Every row gives one point. Each copy is the shape, with its points in the same order, turned, moved and blurred by noise. Say if it was mirrored as well.

Shape (8 x 2)
[[ 30 -35]
 [-67  25]
 [-66 -38]
 [ -1  36]
 [ 18  -9]
 [ 13  73]
 [-13   7]
 [ 64 -36]]
Copy 1 (8 x 2)
[[ 28 -34]
 [-31  64]
 [-58   3]
 [ 36  42]
 [ 30  -4]
 [ 61  62]
 [  4  21]
 [ 57 -53]]
Copy 1 is: only turned
Copy 2 (8 x 2)
[[ 24  20]
 [-31 -78]
 [ 42 -67]
 [-48 -10]
 [ -3  18]
 [-78  -7]
 [-10 -19]
 [ 23  62]]
Copy 2 is: only turned

Shape (8 x 4)
[[ -4  35  49  22]
 [-35  41 -47  27]
 [ -2 -31 -44  17]
 [-23  40  30  44]
 [-41  45  51   3]
 [-50 -69 -59 -61]
 [ 19  36 -52 -52]
 [-61 -67 -10  20]]
Copy 1 (8 x 4)
[[  9  76  34 -40]
 [  0  54 -38  26]
 [ 38 -11 -18   6]
 [ 18  89  27 -13]
 [-16  83  59   1]
 [ -9 -76  23  54]
 [-54  -4 -37 -22]
 [ 60 -11  40  55]]
Copy 1 is: only turned
Copy 2 (8 x 4)
[[  1 -20 -57 -42]
 [ 41  38 -32  20]
 [ 13  15   3  51]
 [ 17  -2 -74 -21]
 [  5  30 -48 -57]
 [-25  55  65  52]
 [ 67  17  50 -12]
 [-56  42 -15  58]]
Copy 2 is: mirrored

Shape (11 x 8)
[[ -77   16   12   10 -117    2  -27    9]
 [  13   -3   28   33   29    9    5   15]
 [ -11  -13  -37   13   30   14    9  -16]
 [ -22   10   20  -12   23  -41   12    4]
 [  14    2   34   -5   -6    6   -7   -4]
 [ -23  -18   35  -20    8   13   19   29]
 [  30  -17   22  -11   23    7  -19    4]
 [  -1   69  -17   -5   30    4   -4   35]
 [  31   20   19  -18   -2  -20   21  -10]
 [   7    8   52  -12   31   17   12  -18]
 [  21   -9   38   -1   -2   12   24   12]]
Copy 1 (11 x 8)
[[-37 -12 -71  53 -17 106  -7   5]
 [  7  35   7  14  36 -26 -17   1]
 [ 14  -5  15 -17  10  -8  14 -42]
 [-26 -17 -22  22  20 -40  26  10]
 [ -5  22 -18  21  -8 -19 -21   9]
 [-43 -13  -9  11  26 -19 -39   2]
 [ 13  13  -7 -12  -2 -41 -27  17]
 [-47  50  -5 -31  17 -14  45   7]
 [-22  14   5  26 -26 -39   8  15]
 [-15  28 -20  21   7 -57 -29 -16]
 [-19  21  10  28   3 -25 -39  10]]
Copy 1 is: only turned
Copy 2 (11 x 8)
[[ -16    3   19   24   26  -51 -121   62]
 [  14   17  -30   14   23   26   -5  -33]
 [ -38    7   -9  -22   25   10   19   -3]
 [  18   34   25   -9   -9   33   -9    4]
 [  17    0   -6   20   -3   -8  -15  -22]
 [  35    6  -30  -19   -6    8  -25    7]
 [  16  -22   -4    5    2    9    8  -40]
 [ -38   44    1  -23  -24   26  -37  -55]
 [   2   18    4   30  -36    9    6  -14]
 [  38   28   -9    3   -1  -13   16  -32]
 [  25    8  -35   25  -13    4   -3  -10]]
Copy 2 is: mirrored
Copy 3 (11 x 8)
[[-92 -38 -32  44  19  49  44 -39]
 [ 18 -14  25   0  19 -13 -40   6]
 [ 34  24 -11   3  24 -20  14  27]
 [-12  28  29 -21 -19   9  -4  18]
 [  4 -23   3 -15  -5  24 -22  10]
 [-25 -17  11 -45   8 -18  -7   7]
 [ 30  -7 -14 -28 -16   2 -35  10]
 [  9 -28  35  24 -39 -23  16  51]
 [ 26 -14  24 -24 -22  42   6  14]
 [  2 -13  13 -39  10  20 -39  42]
 [ 10 -32  15 -39   6  15 -14  -4]]
Copy 3 is: only turned
